Each row of a before or after table is a point. The points were changed in one or more steps. Then noise was added and the rows were shuffled. The steps act on how far a point lies along the listed directions, d1 being the first. Name the steps. A step turns or swaps two directions, mirrors them in a line or flattens them onto one, adds a multiple of one to another, or multiplies one. Angles are multiples of 10 degrees, from the lower direction toward the higher: turns from -170 to 170, lines from 10 to 170 but not 90. Use the fewest steps. Two steps may share a direction if one is a turn and the other turns, adds or multiplies; they go together, in the order done. Otherwise the lowest direction goes first.

Directions:
(1): [-4.7 -0.5]
(2): [ 0.5 -4.7]
Before (11 x 2)
[[ 0.4 -0.3]
 [ 0.3 -2.7]
 [ 2.3 -1.9]
 [-1.0 -3.0]
 [-1.0 -3.5]
 [-0.6 -0.3]
 [-1.1 -2.9]
 [ 0.6  0.5]
 [-0.6 -1.8]
 [ 1.6 -1.5]
 [ 0.4 -1.3]]
After (11 x 2)
[[ -0.3  -5.2]
 [  0.4   1.4]
 [ -0.5  -8.6]
 [  2.8  -6.3]
 [  0.5  -0.9]
 [  0.7  -4.0]
 [ -0.6  -8.5]
 [  1.9  -4.8]
 [ -0.3 -10.3]
 [  0.9  -8.1]
 [ -0.5  -0.8]]
Steps: multiply d2 by 3

Directions:
(1): [-0.4  3.9  5.0 -0.1 -4.7 -2.3]
(2): [ 2.0  4.3 -2.1 -4.2  3.1 -3.7]
Before (12 x 6)
[[ 3.2  1.7 -6.5 -3.8  5.8 -1.1]
 [ 1.1 -1.2 -0.3  0.6 -0.9 -1.0]
 [-0.4  1.1 -4.4 -3.6  6.7 -1.3]
 [-0.3  2.3  5.0  2.5 -6.2  2.0]
 [-0.4  0.1  3.9 -0.4 -0.5 -0.5]
 [ 0.7  1.0 -1.8 -2.0  3.4  0.9]
 [ 1.1 -2.0  0.5  0.7 -1.7  0.5]
 [-1.2 -0.2  4.8  1.7 -2.2  0.3]
 [ 0.2  0.2 -5.7 -4.0  7.1 -1.5]
 [-0.9  1.8  5.4  3.7 -5.6  0.0]
 [ 0.5  5.4 -3.3 -6.6  6.0 -4.6]
 [-1.8  0.6  4.6  0.4 -4.3  1.8]]
After (12 x 6)
[[ 1.2 -1.1 -0.4  0.6 -1.1 -0.9]
 [-1.6  1.1  5.4  0.4 -5.1  1.5]
 [-0.2  0.2 -5.6 -3.7  7.9 -0.9]
 [ 0.7  0.5 -2.4 -2.1  4.0  1.1]
 [-0.3  3.2  5.9  2.3 -6.9  1.6]
 [ 1.1 -1.5  0.6  0.6 -1.9  0.2]
 [-1.1  0.4  5.3  1.8 -2.9  0.0]
 [-0.4  0.3  4.1 -0.3 -0.7 -0.5]
 [-1.0  2.4  6.2  3.6 -6.6 -0.5]
 [ 0.4 -0.8 -6.8 -3.9  8.2 -1.2]
 [ 0.7  3.8 -5.3 -6.5  8.2 -3.6]
 [ 3.4  0.4 -7.8 -3.8  7.2 -0.5]]
Steps: add -0.3 times d2 to d1

Directions:
(1): [-1.3 -1.2 -2.8  0.6 -0.1 -1.7 -3.5 -2.9 -0.7  8.9 -3.1]
(2): [ 0.2 -0.6  1.8 -6.9 -4.7 -0.3  2.2 -2.2 -6.4  0.3 -0.4]
(3): [-9.2 -4.3  0.3  2.7  0.7 -0.2  1.3 -0.1 -2.9 -1.7  0.4]
(4): [-2.3 -2.0  1.5 -1.6 -6.1  5.0  0.0  3.5  5.4  2.5  0.3]
Before (12 x 11)
[[  2.1  -0.4   0.3  -5.6  -4.8  -2.9  -2.0  -2.3  -3.2   2.8  -1.9]
 [  0.9   0.1  -1.2   0.6   0.2  -1.2  -1.4  -1.4  -0.1   1.3   1.0]
 [  2.3   2.1  -3.3   2.5  -0.6   2.1  -5.2   2.0   3.6   7.3  -3.5]
 [  1.7  -2.5  -1.4  -1.0  -2.2   1.1  -4.5  -0.1   3.6   9.3  -2.6]
 [ -0.1   1.1  -2.6   3.6   1.2  -0.7  -3.2  -2.2   3.0   5.3  -2.2]
 [  5.7   2.0  -1.7  -2.0  -1.4  -5.9  -5.0  -5.4  -3.3   6.0  -1.9]
 [ -0.5  -1.9  -0.4   5.0   2.6   1.8  -3.3   4.0   7.1   1.7  -1.2]
 [ -0.8  -1.3  -3.3   3.5   1.8  -0.5  -3.1  -1.6   3.0   8.3  -2.4]
 [ -4.2  -1.5   1.0  -1.0   3.6  -5.5   1.4  -5.0 -10.4  -6.1   1.6]
 [ -5.4  -3.5   0.3   6.8   3.7   0.7   0.3   0.9   4.5   0.7   0.8]
 [  4.5   2.1  -1.4  -6.8  -0.6  -1.2  -0.1  -3.4  -3.4   3.0  -3.8]
 [  2.9   2.3  -2.5  -0.5   3.7  -1.6  -4.5  -3.6  -0.3   5.4  -0.4]]
After (12 x 11)
[[ 3.2  2.4 -2.3 -1.4  3.1 -1.8 -4.2 -3.9 -1.0  5.5 -0.6]
 [ 3.6  2.3 -2.1 -2.9 -4.0  1.9 -3.7  0.4 -0.7  7.8 -3.8]
 [ 4.2  1.8 -3.2  4.6  2.9 -5.8 -6.8 -3.4  2.0  5.5 -1.4]
 [-0.6 -0.6 -2.2  5.0  2.2 -2.4 -4.8  0.8  5.3  1.8 -1.2]
 [ 1.8 -2.4 -1.3 -1.6 -2.5  1.0 -4.3 -0.2  3.0  9.3 -2.7]
 [ 1.0  0.1 -1.1  0.1 -0.2 -1.2 -1.2 -1.6 -0.5  1.4  0.8]
 [ 1.5  1.2 -1.2 -2.4 -2.7 -1.0 -1.5 -3.9 -1.8  5.8 -2.6]
 [-5.9 -1.6 -0.4  5.3  7.7 -5.3 -0.3 -3.2 -5.2 -6.6  2.0]
 [ 0.8 -1.0 -1.8 -3.0 -2.4 -0.7 -1.4 -3.5 -2.2  8.8 -2.9]
 [ 1.9  1.8 -3.7  3.6  6.2 -0.7 -2.9 -0.2  4.8  2.2 -3.1]
 [ 2.5 -1.5  2.6 -7.4 -5.6  1.3  0.0  0.4 -2.7  2.8 -1.9]
 [-2.4 -3.1  3.1 -5.4 -4.3  0.2  3.5 -2.7 -5.1  1.7  0.0]]
Steps: mirror d2 and d3 in the line at 80 degrees

Directions:
(1): [-3.1  1.5 -2.0 -6.3 -3.3 -0.9 -1.7 -0.4 -0.4 -3.7 -5.6 -7.3  0.5  2.9
  0.5  1.0  3.1  3.8]
(2): [-4.2 -3.4  5.4 -0.1 -0.2 -7.1  2.1 -5.2  0.2  3.3 -0.8  1.1  1.1 -2.9
 -3.0 -1.1  5.1  2.0]
(3): [-2.3  0.1  4.0 -1.4  2.1  0.7  4.2  0.9 -3.8  0.1 -6.9 -0.3  1.3  2.6
 -1.0 -1.6 -3.1 -8.5]
(4): [ 3.1  2.7 -5.1  2.5  8.4 -4.1 -2.0  0.8 -2.8  3.7 -2.6 -1.4  3.3  1.6
  0.5  0.6  4.3 -0.1]
(5): [ 1.0 -2.8 -2.3  5.1 -1.0  0.1  1.1 -1.2 -5.0 -1.9 -1.5 -6.7 -2.6 -8.4
 -0.7  1.1 -1.3 -1.1]
(6): [-2.2  5.6  0.0  0.1  0.3 -0.6  6.2  2.5 -6.0 -0.1  3.1  0.7 -6.0  1.2
  1.2 -4.4  2.1  3.5]
Before (12 x 18)
[[ 3.3 -3.1 -4.8  8.3  4.5 -6.9 -0.6 -4.6 -4.6  3.1  1.6 -3.1  0.9 -6.9
  -1.7  2.6  1.9  1.4]
 [ 0.8 -0.3  0.1 -0.1 -4.7  1.8 -1.8  0.1  3.5 -3.3  0.6  0.5 -1.4 -3.2
  -0.8  1.8 -3.8  0.8]
 [ 2.6 -3.1 -0.8  7.6  4.5 -2.8  1.8 -2.9 -3.9  2.0 -3.0 -1.8  1.4 -5.6
  -1.6  2.6  0.0 -3.2]
 [-0.1 -1.5 -2.8  0.2 -0.4 -5.2 -2.6 -1.3 -2.3 -3.6 -5.3 -8.7 -0.7 -3.9
  -0.5  2.3  3.2  3.3]
 [ 1.0 -0.3 -1.4  4.4  0.3 -1.9  0.1 -0.7 -3.0  1.2  1.2  1.5 -1.5 -3.7
   1.9  1.0 -0.5 -1.6]
 [ 1.8  0.0 -0.6  1.9  5.3 -3.1 -0.1  0.1 -2.0  3.0  2.9  2.8 -0.3 -2.1
   0.3 -0.8  1.0 -0.7]
 [-3.5  5.5 -3.8  0.1  0.2 -5.4  3.5  1.2 -5.6  1.0  2.5 -7.0 -4.6 -4.0
  -0.1 -2.8 10.4 12.7]
 [-2.5 -0.1  6.2 -3.2  0.4 -3.3 -0.1  0.1  0.9  2.7 -1.5  4.6  2.7  0.4
  -1.2  0.0  1.9 -1.0]
 [-0.6  3.3 -1.7  1.7  5.1 -3.3  2.4  0.8 -1.7  3.9 -0.3  2.1  0.8  1.5
  -0.2 -2.4  2.6  0.3]
 [ 5.3 -1.4 -3.5  7.6  3.8 -1.1 -3.0 -3.1 -1.2  1.4  1.2 -2.2  2.6 -5.9
  -1.4  1.6  0.9  1.1]
 [-4.1  2.0  0.1 -5.3 -2.1  2.6  0.3  0.2  0.4 -1.4 -3.0 -2.2  1.9  4.7
   0.2 -1.8 -1.3  0.0]
 [ 2.0  0.6 -3.1  1.6 -1.4 -0.1 -2.2 -1.4 -0.4  2.5  5.3 -1.0 -2.8 -3.2
   1.7  1.7  3.9  6.5]]
After (12 x 18)
[[  3.1   0.5  -0.1   3.7   0.9   3.1  -0.4   4.1  -3.4  -0.5  -0.2   0.4
   -0.9  -5.7   0.4   1.6  -4.2  -5.1]
 [ -0.5   1.9  -0.9   1.7   2.1  -5.5   0.5  -4.6  -1.9   1.9   0.2  -1.3
    1.2  -1.1  -1.6  -1.0   6.9   7.0]
 [ -2.2   1.6  -3.7  -6.1  -6.0  -1.8  -4.1  -2.4   0.6  -1.7  -1.0  -8.2
   -2.1   0.6   1.9   2.4   7.6  11.0]
 [  1.1   1.1  -0.8   1.3   3.0  -1.4   1.6   0.9  -3.5   1.4   3.4   1.7
   -3.1  -2.3   0.6  -1.7   0.7   0.1]
 [ -3.4   0.0  -0.5  -3.3  -1.0  -8.1  -0.8  -2.3  -1.7  -2.5  -5.6  -7.1
   -0.8  -0.5  -1.1   0.0   7.3   6.6]
 [  0.1  -0.3   0.2  -3.3  -2.8  -2.0  -3.8  -1.8   5.5  -2.0  -2.4  -0.2
    2.3  -0.7  -1.7   2.8   0.3   1.8]
 [  0.1   3.2  -2.2   3.6   3.0   0.5   4.0   2.5  -4.1   1.2   1.9   0.4
   -3.2  -1.1   0.5  -3.3  -1.0  -0.5]
 [ -7.7   4.0  -3.3  -7.3  -9.5  -2.6   1.6  -0.3  -3.0  -5.9  -2.1 -14.7
   -5.1  -3.3   0.0  -0.6   9.5  15.6]
 [ -1.4  -0.1   0.9   2.2  -0.2  -3.7   0.6  -1.8  -1.5   1.8   1.4   3.8
   -0.8  -1.9   0.9   0.0   1.2  -0.1]
 [ -1.6   0.6  -0.6  -1.2   0.0   4.5   0.3   0.8   0.5  -0.2  -1.4  -0.2
    2.0   2.4   0.5  -1.2  -3.9  -2.5]
 [ -0.1  -1.1   3.0   7.1   5.6  -5.3   5.3  -2.9  -3.9   4.8   0.4   3.9
   -0.2  -3.8  -2.6  -0.5   2.5  -1.3]
 [ -2.3   0.2  -2.0   2.5   1.5  -9.3   3.0  -5.0  -5.9   2.5   1.0  -3.6
   -1.0  -3.3  -1.6  -0.7   6.4   6.6]]
Steps: add -1.5 times d3 to d1; swap d2 and d5; multiply d6 by 0.7; turn d4 and d6 by 50 degrees

Directions:
(1): [-1.2 -3.0  3.9 -0.4  3.6 -3.2 -2.2  1.1  2.1  1.3  0.9  4.7  0.6  7.2
  1.8  0.7 -5.1  2.5  1.4 -3.2  0.9  1.7 -2.2 -8.8]
(2): [ 5.2 -1.4  0.8  2.3 -0.9  3.5 -3.1  0.5  3.8  4.6  3.9 -0.1 -3.5 -0.5
 -3.7 -1.5 -1.1  0.9  3.0  4.0 -5.8 -3.7 -7.7  0.1]
Before (9 x 24)
[[ 7.4 -0.7 -4.0  2.1 -2.6  6.5 -3.4 -0.3  0.1  5.5  3.6 -4.6 -3.4 -5.5
  -6.5 -0.1  2.2 -1.7  1.0  6.6 -7.7 -4.7 -6.7  6.6]
 [ 1.4  2.0 -2.2  2.5 -3.1  1.8  1.6 -1.2 -2.9 -1.5  0.5 -4.1 -2.4 -2.6
  -5.3 -0.3  2.9 -2.1 -1.1  3.7 -4.2 -3.5 -0.2  7.5]
 [-0.5  4.8 -4.9 -0.5 -2.6  4.6  3.0 -1.3 -1.2 -1.1 -1.3 -6.7  1.3 -6.6
  -2.0 -0.5  6.6 -6.3  1.2  2.1 -1.3 -4.2  3.5 11.1]
 [-2.4 -1.5  4.0 -1.6  1.8 -3.5 -3.6  0.5  0.2  0.2  0.0  3.1  1.5  5.5
   2.6  1.8 -3.0  2.1  0.3 -3.3  2.8  1.8 -0.3 -6.2]
 [-4.5 -1.8  2.0 -1.7  2.7 -4.2  1.5 -0.1  0.1 -1.5 -1.6  4.3  1.3  5.2
   3.2  2.3 -2.8  0.9  1.6 -3.9  3.2  2.4  2.7 -8.5]
 [-0.9  2.1 -4.0 -1.8 -0.7 -0.1  4.9 -1.2 -2.6 -4.0 -3.5 -4.4  3.1 -2.7
   3.6 -0.9  5.0 -3.0 -4.1  0.1  2.5 -0.4  6.6  6.0]
 [-1.7 -2.2  3.9 -2.9  2.6 -1.9 -3.1  3.8  1.5  1.1 -1.5  0.3  2.5  3.8
   1.7  1.7 -2.3  1.8  0.4 -1.7  1.6  1.1  1.3 -5.5]
 [ 5.4 -0.1 -1.6  0.8 -1.9  5.2 -1.9 -1.1  1.1  3.2  3.9 -2.3 -2.8 -4.5
  -5.3 -2.4  0.1  1.1  2.2  5.3 -7.0 -4.2 -5.5  3.7]
 [-3.3  2.9 -1.3 -1.7  0.1 -0.8  1.8 -1.5 -2.9 -4.8  1.0 -0.5  2.9 -1.8
  -0.6  0.5  0.0 -1.0 -2.3 -1.6  2.6  2.3  5.1  2.1]]
After (9 x 24)
[[-4.4 -3.4  1.4 -3.1  5.9 -6.1 -1.3  0.7 -3.0 -0.2 -1.7  4.9  4.2  8.9
   4.1  3.5 -5.5  1.1 -1.9 -6.6  5.1  5.1  3.0 -9.6]
 [ 3.7  0.3  0.3  0.6 -2.1  3.3 -4.7  0.4  2.2  3.0  2.9 -1.8 -2.5 -2.0
  -2.8 -0.7  0.5  0.4  1.6  3.4 -3.8 -3.6 -5.7  2.8]
 [-3.5 -2.4  2.8 -2.8  4.2 -4.6 -0.8  0.1 -1.3 -1.8 -0.1  4.5  2.8  6.0
   2.6  0.3 -5.6  3.1  0.5 -4.6  2.8  3.2  1.7 -9.0]
 [-1.3  1.7 -3.6 -1.8 -0.8 -0.6  5.1 -1.0 -2.3 -4.2 -3.5 -4.3  3.1 -2.7
   4.0 -0.8  5.0 -2.8 -4.3  0.0  2.9 -0.3  6.7  5.4]
 [ 3.1 -1.0  1.4 -0.8 -1.0  3.5 -4.3  3.4  2.7  3.7  0.5 -3.5 -0.7 -2.3
  -2.3  0.2  0.9  0.3  1.6  3.5 -3.3 -3.6 -3.1  1.2]
 [ 3.8  0.5 -2.1  2.2 -2.9  4.4  0.1 -0.9  2.3  2.5  2.1 -2.0 -4.1 -4.4
  -3.8 -0.3  1.8 -1.0  3.3  4.9 -4.9 -4.4 -4.5  2.9]
 [-1.1  2.9 -2.4 -1.1 -1.4  1.8  1.3 -1.8 -2.5 -3.8  1.7 -2.2  1.6 -4.3
  -2.2  0.0  1.5 -1.8 -1.8  0.7  0.4  0.8  2.8  4.6]
 [-7.7  3.0 -1.6 -3.4  2.2 -3.1  4.3 -0.5 -3.1 -5.2 -4.8 -0.8  5.9  1.7
   4.0  2.0  2.1 -4.5 -0.7 -6.0  6.2  2.2  9.6  0.9]
 [-4.7  0.3  1.2 -0.5  1.2 -4.8  2.3 -0.5 -4.4 -5.0 -2.8  0.7  1.9  5.8
   0.6  2.3 -1.1 -0.2 -2.7 -3.8  2.9  2.4  5.3 -2.2]]
Steps: swap d1 and d2
